Each row of a before or after table is a point. The points were changed in one or more steps. Then noise was added and the rows were shuffled. The steps act on how far a point lies along the listed directions, d1 being the first. Write out the steps. A step turns or swaps two directions, mirrors them in a line or flattens them onto one, adds a multiple of one to another, or multiplies one. Angles are multiples of 10 degrees, from the lower direction toward the higher: turns from -170 to 170, lines from 10 to 170 but not 90. Use the fewest steps. Two steps may share a direction if one is a turn and the other turns, adds or multiplies; they go together, in the order done. Otherwise the lowest direction goes first.
(in the rows, 100 means zero)

Directions:
(1): 84 135
(2): 135 116
Before (10 x 2):
85 118

109 71

72 95

78 119

71 115

86 115

52 87

85 120

21 88

79 97
After:
80 77

86 86

129 113

108 70

76 86

80 88

87 71

112 52

113 21

104 82
Steps: turn d1 and d2 by -90 degrees

Directions:
(1): 128 134 129 88
(2): 112 93 77 53
Before:
106 101 91 93

128 132 112 70

90 110 112 113

97 112 125 119

111 91 92 87

109 127 129 112

111 143 142 132

101 102 74 80

89 89 69 88

122 104 91 89
After, 10 rows:
92 116 135 137

87 108 113 119

112 142 141 132

105 99 92 96

116 109 99 102

93 154 172 195

95 131 150 157

112 92 90 86

100 80 51 55

102 103 70 70
Steps: add -1.5 times d1 to d2

Directions:
(1): 103 120 155 63 117 74 104 102
(2): 113 86 133 143 79 81 90 60
(3): 95 96 128 90 63 143 65 121
Before (11 x 8):
108 67 63 120 101 82 93 102

83 106 17 97 112 98 142 102

106 84 90 121 79 131 89 97

106 97 20 134 124 78 136 57

108 126 156 56 146 49 129 101

115 85 76 118 123 61 117 70

115 114 102 56 124 106 123 138

113 108 161 85 116 100 108 85

96 128 140 90 114 80 94 94

106 97 142 104 112 79 99 67

88 96 85 135 61 130 71 85
After, 11 rows:
103 79 116 139 88 110 83 67

107 90 142 86 75 123 65 109

113 78 89 145 95 123 108 72

97 99 85 144 88 110 88 84

99 121 163 43 71 142 71 115

105 86 132 68 105 82 80 122

76 125 113 35 74 134 100 143

112 110 121 84 123 78 116 92

102 64 58 157 60 153 77 100

115 90 49 103 99 133 114 132

93 134 127 81 125 61 113 78
Steps: mirror d1 and d2 in the line at 80 degrees; multiply d3 by -1

Directions:
(1): 117 87 97 93 77 138 51 118 135 62 92
(2): 118 70 137 71 80 73 122 61 127 90 77
(3): 70 135 74 82 60 79 75 90 109 127 63
Before:
111 105 75 81 80 145 40 115 121 63 98

99 91 119 68 68 101 89 80 139 101 78

114 92 120 78 86 84 129 92 113 120 70

93 84 111 104 94 86 107 81 114 93 79

121 74 116 68 68 125 54 103 138 60 89

133 92 98 129 129 116 111 131 78 90 123

95 105 122 109 106 109 95 102 90 95 113

101 93 115 106 133 102 132 94 81 97 124

109 89 102 139 153 105 133 110 60 112 129

105 105 96 75 72 118 47 115 152 80 78

84 122 97 87 125 70 145 92 57 141 95
After:
123 73 117 67 68 123 56 102 139 61 89

113 97 85 72 77 140 45 105 130 61 91

105 78 136 52 61 86 100 59 151 95 67

117 122 62 159 148 146 90 167 51 101 144

119 83 127 71 83 74 134 85 117 120 66

93 80 115 102 94 85 108 76 118 93 76

114 87 117 57 57 101 62 89 168 68 63

86 117 84 131 147 123 118 122 58 107 139

91 121 62 170 175 134 108 152 32 122 155

89 114 103 79 124 64 151 85 61 137 89

91 115 114 117 112 117 90 111 85 93 118
Steps: add 1.5 times d3 to d2

Directions:
(1): 150 84 98 99 86 139 107 87 102 102 121 40
(2): 100 141 105 135 92 133 90 104 99 109 160 131
(3): 154 101 92 134 146 111 113 117 103 84 70 127
(4): 85 106 104 164 86 72 140 73 119 112 91 78
(5): 113 65 150 103 118 59 100 126 113 92 144 97
(6): 112 112 140 126 92 91 46 94 56 118 73 86
Before, 9 rows:
97 94 88 73 92 77 108 91 87 105 65 75

117 72 73 83 120 98 131 91 132 90 64 66

143 57 158 88 96 110 92 104 96 101 132 50

120 104 95 99 123 111 86 115 100 85 85 131

141 73 106 122 125 84 112 82 101 94 62 93

127 112 87 117 102 125 82 98 92 91 89 119

102 88 68 65 102 87 108 105 102 77 55 94

80 90 78 93 111 104 99 101 112 96 104 121

101 119 100 131 96 121 85 101 80 121 70 119
After:
86 119 46 91 96 149 123 101 109 105 78 134

99 81 95 117 95 86 143 73 131 99 126 92

188 33 196 126 137 81 100 127 104 88 132 58

83 103 99 125 75 91 107 63 114 121 83 44

104 117 82 124 94 85 125 80 92 110 59 82

73 88 77 59 94 96 112 101 122 87 101 108

72 109 68 102 70 79 119 75 102 97 53 73

98 104 55 75 87 131 101 90 109 87 91 112

65 92 87 89 93 96 82 90 98 106 97 104
Steps: add -0.7 times d1 to d3; turn d3 and d6 by -120 degrees; turn d2 and d4 by -60 degrees; multiply d5 by 2

Directions:
(1): 77 115 106 114 70 77 49 126 56 114 106 99 119 156 72 84 79 110
(2): 118 89 108 86 89 115 68 116 116 140 112 66 115 118 155 103 112 38
(3): 104 64 111 81 77 88 93 100 53 80 70 120 86 96 137 65 160 115
(4): 126 87 88 132 101 98 150 157 114 117 105 154 110 133 92 93 118 84
(5): 96 87 88 123 116 103 100 50 75 72 103 111 155 99 71 91 118 39
Before (14 x 18):
94 102 87 111 124 108 145 85 125 72 93 114 92 74 77 106 103 109

87 101 98 95 104 93 82 76 89 84 103 99 110 91 91 101 104 113

76 114 100 89 107 96 70 54 76 80 105 90 113 88 81 98 97 118

112 79 99 68 78 100 98 109 92 111 83 94 88 90 149 77 139 107

108 90 105 88 92 97 126 114 103 97 78 115 70 86 111 87 126 135

96 105 99 93 102 107 96 81 95 97 92 89 103 95 99 108 96 94

112 85 107 91 96 100 111 80 106 101 88 96 85 78 134 84 109 104

89 111 104 102 95 93 79 99 77 101 104 96 107 114 93 96 83 92

86 95 111 88 99 106 81 73 77 85 88 78 102 84 104 92 98 111

97 92 93 108 121 102 128 90 103 82 95 121 88 83 83 100 101 126

79 101 104 107 89 86 85 79 85 88 98 85 105 92 100 103 90 110

87 104 96 93 91 95 76 70 74 75 79 83 100 72 86 98 90 131

108 97 91 116 117 104 142 108 115 93 112 119 106 93 80 112 103 96

110 101 94 88 117 104 143 113 141 98 99 105 62 68 98 110 86 131
After, 14 rows:
75 101 104 75 88 94 48 34 56 62 71 58 99 54 96 93 95 132

93 102 83 128 125 110 122 81 116 86 108 108 137 104 64 105 97 52

79 103 104 84 97 90 63 66 77 83 99 83 107 89 97 98 102 119

75 91 122 68 89 102 52 51 56 74 79 58 93 72 118 84 105 123

110 68 113 83 85 97 94 68 79 91 77 96 95 81 148 67 135 94

90 112 103 88 101 106 79 74 93 101 95 75 103 97 98 111 88 97

118 59 103 90 92 96 135 93 73 74 62 137 89 80 126 65 176 104

72 104 110 95 88 86 70 64 79 84 95 70 98 81 105 105 86 122

115 95 81 109 138 116 152 77 146 89 112 108 112 69 78 115 91 62

98 83 91 119 121 105 117 80 91 84 101 122 118 98 79 95 113 84

60 123 109 71 101 96 36 33 66 77 103 58 107 79 87 99 85 129

117 44 108 50 63 91 97 100 52 87 56 113 77 78 180 47 195 119

114 100 83 138 117 106 142 126 123 112 127 127 134 123 63 115 93 59

87 118 107 95 97 92 84 102 86 102 103 91 87 102 95 102 71 119
Steps: turn d1 and d5 by -60 degrees; turn d2 and d5 by -40 degrees; multiply d3 by 2.5; multiply d4 by 2

Directions:
(1): 117 80 89 130 141 117 120 96 96 123 59 53 115 145 98 92 164 114 119 85
 114 78 67 95
(2): 117 70 53 89 122 140 69 60 88 104 136 127 117 75 140 134 97 126 129 76
 105 88 88 132
(3): 133 72 107 119 86 96 131 93 81 81 111 130 115 129 91 58 93 55 138 84 47
 131 85 139
(4): 105 81 79 73 72 85 144 94 80 118 135 117 106 86 112 100 145 73 44 137 94
 56 68 98
(5): 96 72 127 98 94 49 83 127 123 67 131 107 98 112 162 79 145 117 103 85
 141 130 101 106
(6): 98 113 98 128 81 72 85 75 106 123 147 93 85 89 76 71 135 153 125 93 46
 75 133 78
Before:
83 110 96 95 103 146 151 99 77 140 61 73 103 135 44 103 106 74 68 152 68
 56 81 70

104 115 105 100 130 114 97 101 110 106 61 77 111 127 113 114 115 96 94
 100 123 67 114 99

78 128 127 142 130 126 38 76 126 103 66 97 64 104 63 113 50 167 176 63
 66 122 150 94

76 115 123 102 45 57 119 141 105 98 77 90 94 101 64 101 88 91 68 121 85
 117 110 80

113 101 118 124 113 122 127 121 91 98 37 84 124 171 64 71 93 62 116 88
 89 132 85 124

102 77 88 83 34 56 149 121 107 91 126 133 105 86 101 74 109 62 66 106 86
 109 103 114

76 140 72 81 90 112 29 55 97 121 156 142 68 45 105 140 72 175 94 110 89
 73 167 72

87 139 85 76 72 108 82 109 83 89 111 115 84 80 81 135 35 99 87 115 101
 116 127 114

109 75 104 92 117 68 146 139 92 97 48 81 83 140 92 82 114 35 72 115 136
 123 70 101
After:
104 113 111 104 112 86 83 94 123 100 89 90 103 115 119 103 121 106 101
 96 110 69 133 96

80 131 92 70 86 110 72 118 85 88 114 112 92 83 112 142 50 111 82 103 135
 127 114 115

94 90 88 78 111 100 47 93 102 78 130 145 91 91 169 126 109 140 100 91
 157 120 128 109

75 120 116 94 55 65 111 139 107 106 68 83 94 99 61 114 81 97 63 122 103
 110 104 75

89 138 99 116 101 133 102 95 99 128 57 69 105 131 39 101 84 102 108 109
 66 94 120 93

80 112 129 130 149 127 35 89 124 92 50 93 76 111 98 125 63 168 171 60
 117 128 131 93

57 118 88 82 103 137 111 96 96 145 91 69 83 105 85 128 129 133 52 151
 109 38 95 47

96 90 75 82 49 87 163 117 101 103 98 119 103 85 69 95 86 54 55 121 78 98
 94 108

93 106 96 93 89 61 129 118 98 114 85 90 68 110 54 77 95 66 75 124 93 102
 101 81
Steps: flatten d1 and d6 onto the line at 30 degrees; turn d2 and d5 by 20 degrees; turn d3 and d5 by -60 degrees

Directions:
(1): 76 119 30 128 93 76 100 78 113 158 125 114 107 85 124 114 120 62 89 87
 105 95 107 102 70 76 105 89 121 110 85 97 129 123 119 74 104 66 156 101
 98 140 155 172 119 106 113 88
(2): 173 128 115 93 92 58 121 71 75 110 91 152 75 103 83 102 108 117 114 69
 100 91 114 136 134 164 88 90 103 96 144 113 111 96 86 107 140 122 166
 117 66 100 100 114 86 103 138 118
Before (13 x 48):
130 102 103 107 105 84 106 79 90 98 102 114 92 91 88 101 101 102 96 95
 102 95 104 110 117 124 93 91 104 90 116 109 96 97 103 98 108 114 129
 110 82 105 98 104 98 108 110 112

103 116 93 100 107 89 100 94 102 110 93 104 100 99 106 100 112 96 107 89
 115 98 104 104 97 115 96 95 109 108 111 106 100 93 94 88 106 90 134 104
 96 105 106 136 101 99 103 98

92 82 126 87 116 122 99 119 100 56 89 81 105 115 90 100 96 113 98 117 90
 100 101 83 113 98 97 99 87 93 94 102 83 96 96 120 85 110 55 101 110 76
 62 42 82 105 86 102

94 85 124 87 98 118 97 113 99 74 96 79 110 102 95 99 92 115 105 119 90
 114 90 98 101 89 102 115 87 101 85 96 80 77 91 109 94 106 57 95 116 84
 92 62 97 107 71 83

127 91 119 88 114 87 105 94 90 94 94 112 92 119 93 95 87 109 96 107 103
 108 106 103 118 120 95 106 100 99 113 106 104 92 96 111 105 105 89 105
 89 90 72 86 88 99 110 115

77 74 115 96 109 125 92 121 106 84 110 70 120 106 106 91 93 95 105 121
 104 111 86 92 87 63 103 95 88 99 78 92 88 90 109 98 70 106 39 94 115 84
 77 78 99 96 83 96

168 111 151 84 106 88 113 101 74 77 97 128 69 115 78 96 85 132 112 89
 101 112 108 115 148 140 90 107 97 101 135 116 88 86 76 108 119 130 107
 116 82 81 69 75 92 100 112 121

10 77 47 114 111 148 72 123 132 114 128 58 124 94 138 102 102 54 82 128
 101 112 95 60 39 5 114 109 107 115 43 89 106 112 124 70 61 58 52 85 141
 116 130 115 119 101 68 68

124 101 142 91 98 109 97 107 86 74 86 98 86 112 82 94 88 127 119 95 98
 99 102 111 120 134 100 109 103 95 119 105 84 92 85 110 108 115 88 103
 97 72 72 73 80 101 113 117

100 103 125 93 104 119 93 104 82 75 91 105 104 109 86 91 83 115 95 103
 96 105 100 100 118 106 99 106 96 89 100 100 86 100 106 109 98 106 65
 102 109 90 71 77 94 106 99 113

34 82 68 106 104 125 88 128 122 103 118 57 132 90 114 101 96 89 73 132
 99 110 80 70 64 36 115 116 107 111 55 91 92 108 110 92 60 73 45 82 122
 96 122 111 118 100 70 78

97 91 131 96 94 106 97 117 99 75 91 92 94 113 81 87 94 106 93 108 102
 104 102 112 113 109 93 110 98 108 106 98 103 98 88 107 102 115 88 99 93
 94 76 82 95 101 112 110

139 110 140 82 99 96 101 92 78 65 80 118 83 118 83 94 92 119 102 93 93
 104 107 111 123 147 84 95 86 101 123 103 87 88 84 111 113 133 104 110
 98 93 76 67 89 98 113 119
After:
110 116 70 109 88 76 108 78 98 129 113 117 104 91 107 112 113 91 102 93
 96 105 103 117 92 100 101 101 107 107 93 101 111 95 100 90 117 88 139
 104 96 119 139 132 106 114 101 82

174 121 134 90 102 75 117 90 74 95 102 139 67 111 83 101 92 124 111 81
 103 110 112 121 145 143 90 102 104 104 138 117 98 92 79 103 126 125 132
 119 76 92 84 97 95 103 122 120

124 91 123 99 109 100 103 91 91 77 95 100 94 95 84 96 93 112 97 104 100
 99 99 103 121 120 93 97 97 87 113 107 84 91 99 105 100 121 98 106 89 93
 81 78 95 106 99 113

112 126 88 109 97 89 100 81 81 114 103 132 99 101 94 100 98 97 93 84 99
 99 110 115 111 115 98 96 110 94 106 103 107 113 113 96 114 92 122 108
 95 114 105 126 100 110 120 112

145 123 118 92 95 78 106 78 78 89 87 135 80 114 89 100 100 108 101 82 94
 100 113 119 119 151 84 89 94 103 126 104 99 95 88 104 122 126 137 114
 91 108 96 96 93 100 125 119

93 105 60 118 99 82 103 86 104 141 127 109 114 95 118 104 115 70 103 94
 108 101 100 113 77 74 101 79 109 105 87 96 119 110 120 79 93 88 122 103
 95 119 125 149 108 102 113 95

42 99 39 118 98 102 95 109 121 134 127 78 129 84 120 109 108 76 71 117
 101 105 87 81 58 43 114 109 118 115 59 93 110 118 116 81 72 63 91 87
 112 115 147 151 123 104 86 78

105 107 104 106 90 85 102 100 98 104 100 113 90 107 87 93 105 93 91 94
 105 99 109 121 108 115 93 103 108 111 111 99 119 108 92 97 115 106 130
 104 84 112 101 118 99 104 128 110

112 121 59 113 104 69 112 76 99 125 110 128 99 100 105 116 122 82 96 84
 96 89 117 108 101 112 95 82 112 101 105 106 122 120 108 96 115 87 157
 113 86 120 122 129 93 113 124 100

134 121 108 105 92 84 104 86 85 108 97 121 82 105 89 103 101 111 117 79
 101 93 111 124 114 140 99 101 115 98 125 106 104 104 91 98 122 104 139
 109 85 93 102 116 86 106 131 116

94 99 123 88 112 113 94 114 103 79 83 82 104 104 99 93 100 111 107 104
 112 103 97 92 102 109 97 103 98 105 107 105 83 82 89 99 93 100 88 99
 107 85 79 96 96 95 86 99

14 86 32 120 109 136 75 114 131 130 133 68 122 91 142 106 108 47 82 121
 103 110 99 66 37 8 114 105 113 116 45 90 115 117 127 64 67 52 76 89 136
 126 144 134 122 102 77 67

129 99 106 94 112 76 108 86 90 109 99 122 90 116 95 99 93 103 96 100 104
 106 111 108 115 123 94 102 105 100 116 107 112 97 98 106 112 100 111
 108 83 99 84 104 90 101 118 115
Steps: mirror d1 and d2 in the line at 120 degrees
